Rows are points. Any point is a mix of the corners, with weights that add up to 1. It lies inside the corners' shape when no weight is negative. Say inside or outside, and name the corners with a negative weight.
In the rows, 128 means zero.

Corners:
(1): [100 115]
(2): [163 101]
(3): [120 169]
Points:
[ 93 136] -> outside (2)
[132 168] -> outside (1)
[105 116] -> inside
[155 105] -> inside

Corners:
(1): [149 123 117 105 112 159 114 163  93]
(2): [114 150 150 134 150 133 130 170 196]
(3): [117 177 167 107 206  80 144 132  79]
(4): [165 128 219 137 100 151 117 122 111]
(5): [109  99 135 101 117  57  94 130 180]
(6): [154  96 103 121 150  88 125 113  94]
(7): [123 111 144 136 117 142  84 110 141]
(8): [118  84 134  97 105 160 117 137 179]
(9): [112 152 144 108  94  94 155 108 102]
(10): [175 131 109  98 150 141 101 107 111]
Points:
[153 118 139 118 134 120 118 120 112] -> inside
[110 109 173 110 116  81 125 127  85] -> outside (2, 10)
[100  98  95 109  98 109 116 146 167] -> outside (3, 4, 10)
[126 128 137 116 117 107 128 116 117] -> inside
[151 121 135 107 153 124 112 142 142] -> outside (7, 9)
[136 115 134 120 118 120 121 129 137] -> outside (3)

Corners:
(1): [ 85 144 162 155 133  86  87 110 182  65 118 121  69  90 155 113 134  91
 155 124]
(2): [119  87 146 139 172 115 141 125 130 109 145  88 142 147 117 109 154 112
 130 104]
(3): [191 110  83  84 132 114 167 107 102 101 133 129 118 109 170 128 147  54
 116 133]
(4): [117 121  90 140 131 152 158  98 105 113  96 142 167 187 178 150 172 191
 131 149]
(5): [123  85 136 165  99 150 130 128 117  97 119 167 131 114 141 143 144 149
  87 183]
(6): [107  70 132 146 124 144 102 155 150 171 126 153 146 125 114 152 137 116
 153 119]
(7): [127  96  85 176 154 161 119 105 113 137  94 122 141 114 145 148 118  82
 112 103]
(8): [182 138 169 174 172  88 154 107 159 102 177 162 139 169 110 148 112 126
 138 133]
(9): [151 138 155 126 131 115  94 114 121 183 102 149 103  93 114  94 117 164
 158 131]
(10): [113 125 101 157 141 124 117  75 166 116 113 151  96 106 104 115 157 125
 136 163]
(11): [141 105 147 122 170  84 154 151 190  68 117 145 109  73 165 112 118 117
 141 157]
(12): [102 130 129  55 197 113 149  66 128 168 117 174 155 101 122 123 136  89
  88 184]
(13): [137  78 138 155 138 170  93 132 149 152 137 113 168 163 152 114 134 142
 117 188]
(14): [144 104 105 135 114 134 166 120 145 145 159  97 157 111 135 126 100 118
 103 130]
(15): [109  89 181 107 151 136 156  74 136  98 158 173 152  99 113 103 129 115
 170 124]
(16): [103 143  92 164 156 124 113 132  96 134 125 142 101 137 177  83 162 106
 134 137]
(17): [142 162 169 113 166 173 167 112 160 110 144 113 100  75 125 120 151 153
 140 122]
(18): [137 129  94 103 126 128 121 117  89 121 128 138 178 107 103 135 126 117
 162 133]
(19): [125 124 163 138 148 124 160 140 137  90 110 162  85 163 115 120 111 108
 174 142]
(20): [108 137 147  82 161 121 141  97 115 132 100 204 191 164 130  59 164  98
 120 129]
(21): [147 148 119  97 182 146 151  82 146  62 162 165 109 120 120 121 111 185
 115  71]
Points:
[139 121 128 134 135 136 138 111 135 104 128 157 125 119 139 120 132 133
 137 131] -> outside (2, 12)
[122 113 133 137 148 125 125 114 125 126 113 149 132 127 140 119 150 111
 141 148] -> outside (14, 21)
[123 123 116 134 140 138 140 112 132 101 122 157 133 124 144 129 134 113
 132 146] -> outside (2, 9)
[148 135 121 122 158 128 152 104 121 122 120 151 143 141 136 105 139 130
 117 145] -> outside (1, 6, 15)
[130 118 137 127 138 134 133  94 132 115 134 142 134 125 120 128 135 117
 133 129] -> outside (11, 16)

Corners:
(1): [ 86  95 110 166 127 154 115 128  82 118  96 112 119 133 114 121  82 147
  99  87]
(2): [152 143 149 125 136 138 151  83 113 177 139 144 115 166 168 117 130 136
 120 127]
(3): [ 88  98 134  87  55 134  94 104 114 101 103 108 126 111 101  56 135 167
  82 136]
(4): [ 97 147 171 119  69 158 140 146 155 125 120 124  83 156  83 106 143 156
 101 186]
(5): [ 87  98 117  94 151 117 114 117 157 133  72 133 123 132 118  95 102  99
 119 120]
(6): [107 123 104 218 123 119  43 113 141  91 180 145  87 142 108 103 100 112
 129  86]
(7): [118 121 148 184 142  64 129 163  94 110 185 117  94 131  90 138  91 133
  53 141]
(8): [130 123 126 103 122 109 126 162 113 173 120 106 119  98  68 121  84 140
 102 121]
(9): [171 100 150 171  97  87 118 110  80 121 128 117 110 178 139  71 143 180
 101  97]
(10): [171 113 154  93 129 144 127  87 125 107 171 106 141 159 143 107 163 126
 152 138]
(11): [159 137 106 155 113 144 169 118 157 143 112 100 128 112 132 122 129 102
 111 137]
(12): [134 160 135  85 114 114 173 114 146 145  95 117 155 135 132 206 149 159
 120 120]
(13): [116 121 141  96 148 136 133 154 177 137 171 133  78 164 124 106 159 135
  85 130]
(14): [139 127 102 136 158 161 121 143 143 104 121 173  95 148 182 112 132 102
 137 133]
(15): [105 105 136 134  92 169 107 151 134 116 156 150 103 170 150  90 118  79
 143 102]
(16): [114 108 164  99 102 116 136 144 100 158  93 129  65 138 144 140 161 120
 125 118]
(17): [ 94 142  64 109 129 109 119  92 181 106 131  93 130 163 147 119 133 145
 162 180]
(18): [122 159 155 193  95 155 168 142 121 128 118 136 124  92 110 104 140 148
 123  78]
(19): [ 87 116 154 121 100 138  75 151 143 150 116 115 130 125 149 147 116  95
 136 160]
(20): [103 175 133  76 129 142 117 134 177 113 117  97  94 133 140 142  97 117
 112 155]
(21): [116 162  98 100 170 160 164 148 114 126 100 134 137 167 104 108 160 108
  81 131]
Points:
[105 134 130  89 134 141 138 122 139 129 118 127 116 146 127 122 128 132
 116 135] -> outside (6, 9, 11, 19)
[135 127 160 122  92 110 122 132 135 139 153 111  99 141 125 119 136 142
 115 133] -> outside (1, 5, 14, 21)
[129 105 133 149 118 126 125 125  99 138 114 135 126 126 130 108 125 120
 116  93] -> outside (4, 13, 17, 20)
[123 134 131 112 122 142 152 121 134 120 116 122 116 150 140 114 145 135
 107 135] -> outside (6, 8, 19)

Corners:
(1): [116 116  76 140 119  91  93 114 134 101 130 105  82 147 113 143 178 141
 154 144]
(2): [ 80 102  58 146 121  96  84 111 120 170 119 106  31 163 119 126 139 166
 133  86]
(3): [110 124 151 139 100 124 137 101 119 199 124 167 186 105 115 138 147 192
 148 122]
(4): [116 118 127 103 125 154 103 134 140 135 151 150 122 147  76 113 116 142
 134  93]
(5): [158 100 113 150 126 178 124 135 129  79 153  95 131  91 123  91 144 121
 158  98]
(6): [172 136 153 137  83 150 110 130 134 201 121 179 161 105 181 115  89 120
 164 155]
(7): [144 120 136 103 137 171 129 146 149 185 119 133 139  73 146 134 144 160
 164  91]
(8): [178 183 127 174 144 139 130 139 138  87 112 149 134 165  82 129 135 148
 121  99]
(9): [ 84  83  94 133 139 122  96 138 172 118 114 108  93 156 133 157 145 145
  86 136]
(10): [109 138  52 162  66 126  76 115 143 169 129 145  59 186 179 209 105 104
 134 150]
(11): [160 155 155 123 143 114 152 150 156  81 168 102 139 171 140 121  93 126
 131 124]
(12): [ 68 142  97 143  96 108  73 108 158 150 151  99  96 131 154 149 140 162
 117 147]
(13): [124 124 103 126 104 160  94  83 132 183 129 125  87 148 138 169 151 154
 130 156]
(14): [135 129 105 135  86 139 100 101 123 217 106 112 207 127 173 159 150 130
 133 139]
(15): [137 136 126 134 144 155 120 179 121 106 141 106 153 116  82 133  98 147
  89 120]
(16): [135 173 147 186 119 107 107 103 133 105 153 109 123 107  87 164 106  93
 127 121]
(17): [160 145 125 128  89 139 160 104 162 178 137 136 147  90 141 101 137 132
 118 167]
(18): [107 159 129 122  53 154 135 114 109 176  79 133 176 137 140 100 123 151
 199 137]
(19): [153 133 102  80 137 136 122  97  97  91 138 154 103 122 157 120 133 156
 118 103]
(20): [118 125 155 132 114 151 132 214 121  81 148  92 112 137 107 104 134  93
 103 103]
(21): [135 146 128 148 150 187 130 133 112 209 106 170 180 135 134 148 133 121
 137 156]
Points:
[107 123 105 133  89 120 100 109 132 185 117 124 118 113 155 154 139 146
 131 141] -> outside (4, 5, 8, 11, 21)
[131 130 121 131 112 140 116 138 127 135 131 122 130 130 133 128 133 130
 129 122] -> inside
[112 118 121 136 106 144 110 134 145 168 130 124 130 129 133 139 121 132
 126 134] -> outside (1, 8, 19)
[125 136 103 143 102 135 107 120 133 157 128 141 116 145 143 156 124 134
 135 133] -> inside
[133 137 126 144 120 141 117 131 133 131 136 123 130 127 123 133 127 126
 132 124] -> inside
[129 136 128 136 118 143 113 125 121 146 132 127 132 129 125 125 136 139
 149 117] -> outside (9, 10, 15, 17)
[111 124 124 126 102 136 108 128 131 137 137 127 141 154 158 142 134 129
 136 143] -> outside (2, 7, 8, 15, 16, 17)

Corners:
(1): [ 89 127  82 113 118 162 163 181 148  92  84 176 105 122 136 118 147 142
 109 121]
(2): [162  91 148 101 160 148 159 115 113 120 116 157 152 143 161  90 145 166
 122 180]
(3): [112  93 118 153 123 138 145 114 141 164 158 176 146 132 148 107 106 109
 121 124]
(4): [145 128 162 124 145 178 123 110 152 143 101 160  92 125 149 103 156  98
 149 102]
(5): [102 110 110 150 120  85 138 127 136 167  89 170 155 139 123 191 117 142
 118 158]
(6): [146 143  86 108 141 149 168  78 119  81 108  92  90 139  80 111 145  95
 168  98]
(7): [172 146 141 139 145  85  93 169  87 131 131 133 152 171  79 171  97 161
 145 180]
(8): [160 153 151  66 129 112 132 119 107 144 162 118  96 130 123 158 135 131
 153 100]
(9): [133 117 156 174 172 105 134 187  91 147 135 147 177 165 162 168 154 148
 158 124]
(10): [159 164 102 142 107 174 141 101 115 135 111 104 129 144 127 107  95 174
 130 128]
(11): [112 106 138 142 148 126 102 137 147 104 137  92 186  81 110 185  85 137
  91 147]
(12): [ 95 139  68 133 124 125 141 158 131  98 145 183 177  98 178  97 153 150
 157 184]
(13): [132 111 114 137  97 124 138 135 124  81  78 126 112  95 155  87 144 160
 162 109]
(14): [ 72  89 146 114  97 176 105  86 149 136 153 105 112 145  82 136 107 145
 150 158]
(15): [115  96  87 126 140 163 106  82  77 116 157 118 134  97  79 178 113 172
  84 129]
(16): [115 133 108 128  92  96 124  79 108 151 118 160 158 115  66 140 139 112
  77 118]
(17): [118 164 131 166 130 144 147 141  93  86  94  91 116 117 120 161 110 113
 119 149]
(18): [114 139 111 103 150  90 135  90 135 107 157 146 131 157 133 120 123 156
  83 145]
(19): [168 123  72 127 137 145 134 175 121 116  74  80 100 107 148 138 149 143
  66 148]
(20): [108 139 103  84 107  86 107 102  81  93 116 136 158 157 103  82  93 127
 161 126]
(21): [ 71  98  96 150 162 151 168 116 111 144 121 146 161  91 120  85 148 169
 151 136]
Points:
[128 111  85 136 136 146 139 137 124 112 103 121 137 119 120 133 141 173
 106 152] -> outside (3, 4, 8, 17, 20)
[120 115 108 120 144 125 154 123 112 123 105 154 147 110 133 127 148 112
 124 121] -> outside (7, 10, 13, 14, 18)
[122 115 114 124 148 117 130 141 117 129 123 150 154 121 119 140 134 132
 127 138] -> outside (10, 13, 14, 17, 18)
[126 132 101 138 125 144 139 115 114 112 109 142 146 117 118 114 118 143
 135 138] -> outside (8, 9, 14, 18, 19)
[113 121 125 118 132 134 138 109 118 121 114 135 134 128 118 125 130 139
 136 124] -> outside (3, 7, 12, 19)

Corners:
(1): [ 92 103 134 125  97 128 128 104 137 132 115  81 145 115 128  86 132  98
 122 148]
(2): [156 134 146 113 117 152 127 122 123 122 118  99 141 119 114 128 123 129
 137 133]
(3): [137 124 125 140 144 125 141 140 106 145 135 136 137 139 115 129 113  89
 135 115]
(4): [145 126 142 109 132 111 145 139 129 112 111 149 107 129 145 141 126 148
 135 104]
(5): [138 134 143  97 134 126 151 107 108 158 136 110 148 118 127 129 139 143
 153 138]
(6): [145 151 108 107 145 152 136 123 119  85 124  63 149 151 120 127 122 160
 110 125]
(7): [140 135 130 174 140 128 133 138 138 123 123 144 142 137 142 134 132 128
 127 126]
(8): [127 127 104 103 129 132 126 129 118 161 118 135 118 146 120 138 159 125
 122 113]
(9): [136 119 115 125 132 117  92 134 117 151 123 138 136 129 124 131 135 112
 127 122]
(10): [126 135 133 111 129 153 127 122 145 137 133 141 132 166 117 117 125 158
 133 112]
(11): [147 118 124 128 135 112 134  96 116 112 116 132 150 140 116 140 126 140
 129 141]
(12): [110 131 138 131   7 131 122 121 160  73 128  79 142 185 136 127 138 143
 120 140]
(13): [145 109 113 115 108 110 140 148 116 125 114 146 148 133 128 137 128 147
 123 102]
(14): [141 146 133 102 144 130 139 129 116 129 126 134 138 119 104 118 123 143
 125 134]
(15): [146 137 153 109 151 120 136 127 164 138 137 143 127 127 114 139 126 140
 129 130]
(16): [131 127 152 162  91 123 128 120 145 143 170 121 125 123 130 135 122 121
 112 128]
(17): [130 137  88 106 140 141 122 109 102 154 136 114 136 122 101  94 128 101
 162 141]
(18): [154 155 124 116 129 109 119  65 142 152 111 124 144 130 106 148 165 107
 129 132]
(19): [136 128 142 134 122 115 133 147 127 155 107 126 106 113 115 128 121 142
 142 110]
(20): [166 139 136 111 138 129 134 146 114 137 124 126 133 119 103 126 154 149
 155 108]
(21): [150 110 107  95 114 117 117 136 100 155 116 136 119 155 141 121 121 130
 116 119]
Points:
[134 135 132 128 130 125 130 116 133 131 128 118 135 126 120 130 131 122
 129 135] -> outside (10, 13, 20, 21)
[128 123 131 121 114 126 129 133 129 144 129 133 125 134 128 124 127 126
 132 122] -> outside (6, 11, 18, 20)
[136 124 133 124 110 117 130 115 132 122 128 126 139 135 129 130 127 122
 128 136] -> outside (6, 8, 10, 19, 20)
[135 127 128 123 112 126 127 124 128 133 125 120 134 137 124 127 134 129
 131 124] -> outside (14)
[135 133 125 124 106 128 134 117 133 120 133 118 136 156 130 130 121 139
 131 127] -> outside (1, 2, 8, 9, 14, 20)
